Each row is a point. The window is the flat piece filled in between its corners: a triangle in 3 columns, a solid with four corners in 4, and so on. A path goes straight from each point to the next, and from the last back to the first. After which points does the path pass through the window?

Window (3 x 3):
[[-18  55  14]
 [ -3 -64   6]
 [ 28  -1  11]]
Path:
(1): [38 15 47]
(2): [ 18 -52  49]
(3): [ 21 -45 -10]
(4): [-17  51  -9]
(5): [-5 33 62]
(6): [-20  32  60]
(7): [ -6  49 -16]
(8): [ 19  12 -12]
Through the window after points: 4, 6

Window (4 x 4):
[[ -9 -15 -51  15]
 [ 66  -6  39  -7]
 [ -5  18  35 -45]
 [-28  38 -66 -23]]
Path:
(1): [14 24 22 26]
(2): [ 40 -27 -11 -28]
(3): [ -2   4 -44 -53]
(4): [-5 50  2 22]
(5): [-31  37 -55  -3]
(6): [-31  17 -73 -29]
(7): [ 43 -10  -9 -35]
(8): [16 19 11  9]
(9): [ -5  29 -17  50]
(10): [-18  -6 -71 -44]
(11): [-17 -32 -51 -55]
(12): [-32  36 -24  37]
Through the window after points: 1, 3, 7, 9

Window (6 x 6):
[[  8 -50 -64  17  34 -15]
 [-10  -8  38  22 -72 -20]
 [-32 -61 -20  15  80   0]
 [ 20  36  21  11  40 -51]
 [  4  48 -37 -23  25  24]
 [-29  87 -73   0 -27   6]]
Path:
(1): [-30  -9 -38 -14  24 -24]
(2): [-14  15  14  46  37  44]
(3): [26 13 35 56 54 -7]
(4): [ -6  10 -16 -15  21 -48]
(5): [ -6  48 -25 -14 -24 -22]
(6): [  5  60 -12  52 -27  29]
(7): [ 25 -14 -34  47  29  11]
(8): [-39 -25 -50 -24  12 -55]
(9): [-26 -27 -12 -41 -14 -54]
(10): [  7  -3 -24  48 -12   9]
(11): [ 44   5 -18  60  48   5]
(12): [ -1   6  -7 -20  31 -20]
Through the window after points: 3, 9

Window (8 x 8):
[[ 48 -42  13 -79  -3 -29   6 -19]
 [-23  26  18  36  23  84  12 -28]
 [ 13  -4   7  49  26  21  32 -30]
 [-38 -52  54 -31 -45 -75 -28 -41]
 [ 26 -35 -38 -44 -43  13  19 -11]
 [  2  -6 -55 -49  27  18  31   7]
 [ 19  -6 -49   2  53  53 -17 -30]
 [-52  93  -7   8 -20 -11 -48 -70]]
Path:
(1): [ -22  -20   -2   -8   13   -2   -2 -113]
(2): [ 19  23   6 -17  37  19 -12  29]
(3): [ -8  29   0  11   0  -9 -23 -23]
(4): [-25  28 -12  -2   1  11   4 -56]
(5): [-14 -24   7 -17  20  -1  12 -73]
(6): [ 12  -4  23 -19  -4 -34 -12  35]
(7): [  6  -8  -1 -40 -23 -23 -38   6]
(8): [-27 -28  16 -38 -21  -8  24 -89]
(9): [  -7  -44  -10  -38  -19    2   21 -104]
(10): [ 39   2  14 -14  24   0  -2  46]
(11): [-15  -3   9 -10 -26 -13 -52  45]
(12): [ -7 -48  17 -30 -27 -33  19 -69]
Through the window after points: 3, 9, 11

Window (11 x 11):
[[  8  -4  68 -16 -36   4  58 -20  22  12  17]
 [-50 -30   5  30  54  49 -24 -49   9 -31   4]
 [-26  11 -83  86  25  43  39  59  10 -46  53]
 [-20  26   6 -40 -63   4  32  46 -15  26 -19]
 [  1  39   9  10 -79  26  50 -36 -18 -13 -12]
 [-62 -33  12 -25  -7 -38 -35 -62  19 -50  28]
 [ -8 -46  14   8  33  43  26 -32 -49 -96  24]
 [ -2  73 -31 -60 -34  32  71  19  13   4  22]
 [-21 -14  -9 -41 -62   7  67 -40 -31  36  15]
 [ -3  39  46 -41 -24 -53  61 -43 -25  32 -26]
 [ 24 -23  14  36  61   0 -87 -38   4 -18  56]]
Path:
(1): [-41  49  27  14  11  59   8  18 -17 -20 103]
(2): [-12 -23 -57  27  -3   0  35  -2   8 -35  -6]
(3): [ 40 -44 -17 -33  -6 -52  56  -7  63 -29   8]
(4): [-22  34  23   2 -34  29  13 -23 -43  -2  23]
(5): [-25   3  33   5 -11   6  25  -8 -15  -8  26]
(6): [  2 -18 -16 -12 -29  -9  15 -28  28 -12 -19]
(7): [  5 -22   6 -13  -2  -1  17 -21  -6 -18 -13]
(8): [-52  15  45  26 -32  13   5 -23 -19  -3  57]
(9): [-31  21   8   7   5  40  32   0 -11  -9  66]
(10): [ -1 -24 -39  -1 -20  25   9   0   5 -45 -20]
(11): [ 19 -73   4  -8  44 -36  17 -31  37 -27  -5]
(12): [-37  34  11  -6 -20  26  20  -6 -22  -4  34]
Through the window after points: 1

Window (12 x 12):
[[ -21   23   37  -20  -44   53   17   35   10  -29   54  -48]
 [ -26   74   11    3   -1   10   29   16  -29  -22   34  -20]
 [  21  -24  -45  -12   30  -40   21   99    1   24   14  -12]
 [ -61   20  -43   20  -15  -17  -37  -24   11   26    0  -42]
 [  -9   25   26  -11   18    6   48   10   33  -40   -6  -22]
 [ -35    8  -52  -52  -11   17   17  -19  -15   27    8  -42]
 [  -2  -39 -107  -44  -25  -66   17  121    3   -1  -40   48]
 [  62   56   26   14  -32   37   55    3   18  -35   22  -26]
 [ -43  -20  -55   26   -4   10   17    8  -26  -27   15  -28]
 [ -61  -14  -46   21   22   11    3   -4    4   96  -15   35]
 [ -12  -10  -97  -24   30   -9   -9   69   28    6   19   33]
 [ -14  -15   -4  -25    3   -1  -31  -50  -24   32    1   23]]
Path:
(1): [ -8  -1 -50 -24  21  16 -42  41  -6  39 -61 -63]
(2): [ 30  29  -1   8 -19  53  23  19   3 -12  -4 -44]
(3): [ -6  19 -12   5  -8 -11  38   4   9 -19  27   1]
(4): [ -8  -9 -42 -11  23 -30  41  -2  17 -11  36  26]
(5): [-12  17 -16 -17   2  16   4  71  17  -5 -26 -28]
(6): [ -6  -4 -37  -5  38  16   1  88   0  20   3 -43]
(7): [  9 -11 -48 -16  -9 -59  33  36   3   1  27  33]
(8): [-51   6 -46  17 -15 -25  45 -26   2 -10  63  42]
Through the window after points: 2, 4, 6
